Each wall is flat, endless, passes through zero and stands at right angles to its row. A trip goes straight from one point to another. List the walls that it crosses, first one first.

Walls:
(1): [-41 -41   4]
(2): [24 90 -9]
(3): [  3  -3 -32]
(4): [  7  13 -65]
(5): [ 32 -10  13]
(6): [ 71 -92 -27]
Trips:
[-46  65  -3] to [-21 -91 -81] -> 3, 1, 2, 6
[ 53 -12 -14] to [  8  38 -32] -> 6, 5
[ 50 -34  63] to [106 -41 -20] -> 3, 4
[ 2 23 45] to [ 23 -11  59] -> 2, 6
[ 13 -59  14] to [-33  15   9] -> 5, 6, 2

Walls:
(1): [-31 -81  -9 -27  -4 -59  47 -33 -48  -6  79 -17 -34 -45]
(2): [  9 -30 -47 -27  35  32  29 -23  13  43  19  -5  62  12]
(3): [121 -11 -42 -28  16 -31  98 -54 -52 -44 -10 -12 -65  23]
(4): [ 26 -36  41 -49  74  -9  43 -93  10  13  48 -86 -35  33]
(5): [ 67  11  80  96  74  11 -90 -74  42 -68   0 -16 -44  -9]
(6): [-19  65 -24 -19  25 -10  18   8 -50  -7  14  65 -37  -2]
Trips:
[-23 -15  26 -10  16 -28  54  -6 -47  -7 -16 -29  37  -7] to [-69 -32 -36  -4 -36  49 -11 -31 -43  20 -73 -47  35  50] -> 3, 1, 4
[ 21 -30  60  25 -74 -44  64  40  31 -61  66  19  -7   8] to [-58 -99  23  15 -15   7 -36  49  -3  35  15  74 -31 -38] -> 3
[ 36  14  12  -5   5  41 -91  85  28 -48  44  56 -37 -21] to [ 36  24 114  -7 -75  29 -11  -6   1   5 -53 -13  -4  28] -> 6

Walls:
(1): [ 28 -13 -10 -35  42  10  10   9  33  81  56  52   2 -30 -33 -24   8   1
  21  14 -43  22  50 -26 -13  40  25 -42 -59 -34  15  22   3  14  -5 -11
 -12  23 -81  79 -58  31   1 -36 -24   5 -60  40]
(2): [ -25    8   45  -16  -68  -14  -10   -6   27    0  -10   22  -35  -23
   21   22   31   93  -11   20  -63  -24  -28  -33   -8   49    4  -60
  -41   15  -16   42   41  -13   -4  -65  -11 -121   57   13   17  -44
    1  -31   44  -23  -23    4]
(3): [ 26  58 -43  35  13  -6  28 -40 -44 -60 -58 -40 -45 -27 -27  11 -24  -5
 -13  10  58  13  -8   9  15 -36 -55  10  16 -28  63  21 -29  14  27 -57
   6 -10  16  16 -55   1 -33  32  13 -43 -61 -37]
Trips:
[ 44  37 -29  27  -1 -27 -13   4  10  14  71 -16  28  -8 -33  89   1 -42
  33  17 -53 -10 -25  82 -70  28 -24 -21 -48  -4  42  -4 -17  65  10  -2
 -40  17  54 -65 -66 -10 -30 -17   4 -71  -5 -13] to [-43  51  -5 -24 -18  26 -27   3  -6  -7  37  -8  63 -23 -29 -41  38 -20
 -24  -9 -61 -70  24 -82  53  12 -31 -22  -9  65  14 -30  -7  16  21 -24
   0  52  -7  53  21  -7  14  48  -7 -74  21 -38] -> 3
[  5  26 -26  57 -34 -36  45 -50  -8 -67  14   7 -33  35  39  41  36  26
  -2  23  25  65   3  -4  -1  -3  -8  26  30 -30  12  52  38 -10  46  38
  27 -72  17  28   9   1 -11 -37  -5  -4  30   9] to [-35  16  26  -1  -5  23  23 -10   6 -40 -48  41  10  23  44  22  -8 -56
  27  70 -13  32 -63  13 -69  46 -23   0  11  -2   6 -10  16 -48  32 -20
 -68 -35 -42 -32 -17  67 -16 -72  26 -52  -4   0] -> none
[ 67 -10  26 -33  22 -14  39   3 -29 -20  -2 -46  43  42 -20 -13  35  29
  10  26 -26 -19  31  40  57  18   2  20  43 -34 -31 -15  30  10  12 -98
 -16 -38 -95  45 -44 -40  35 -18 -45 -42 -21   1] to [ 11   3  31 -32  42  48  21 -72  -3  19  29  36 -53   1  11 -67 -39 -11
 -10  -7   6  53 -18 -72  -8  31   7  -7   7  -1 -58  37 -10   4   1  15
 -40  84 -17  33  52  58 -70  32 -27  12   2 -17] -> 2, 3
[  1  18 -23  13  40 -52  -7  50  -2 -24  25  24 -36  19 -54  31 -18  24
 -69  19 -48 -38  16 -19 -21  29 -18 -42 -15  11  47 -13  11 -28   8 -54
 -35 -24 -79  13  27 -36 -12  49   3  23 -20  57] to [ 29 -61  37  27 -22 -57   5 -51  37  94  -6   6 -53  46  15  45 -24  16
 -27  20  32 -44  34  26  30  -2  37 -32  -6 -27  19  40   5  26  26  -8
  15 -45  11 -15 -14 -18  19   1 -42  40  -9  24] -> 3
[ 60 -53  10   5 -25 -29  -6  29  40 -15   8   3 -50 -10   3   6 -18  27
 -17  18  34  49  20  15   4  17 -49  18 -55  36  76   0  11  58 -33  37
  30  60  24 -20 -10  24  47  -7   7  33   8 -32] to [  9  21  19 -15 -12   9 -61 -62 -56 -76 -38 -18  -3  61  23  23 -22   0
  22 -49 -43  36 -40   5 -39   5  67 -23 -38  30  22 -12  18  -9 -13 -13
   6  -2  23  12   3 -41  15  -1  55 -37 -33 -29] -> 1, 2
[  9  34  13 -21  11  39   9  26  31 -28  -5   0 -93 -41  11   9  57 -37
 -28 -25  11  45 -17  29  28 -52  33  -8 -58  66 -55  27  33  46 -26 -12
   1  23  20  -3  51  40 -81  58  18  54  24  50] to [   6  -24  -33  -36    8   -1  -27  -39   52  -13  -47   11   -1   -2
   81    3   31   11   -5   14 -103   -7   15   26  -33   40   30  -21
  -47  -14  -63  -59    5   93  -31  -14    6  -16   45   15   12   24
   37   45   41   -7   -2   -3] -> 1
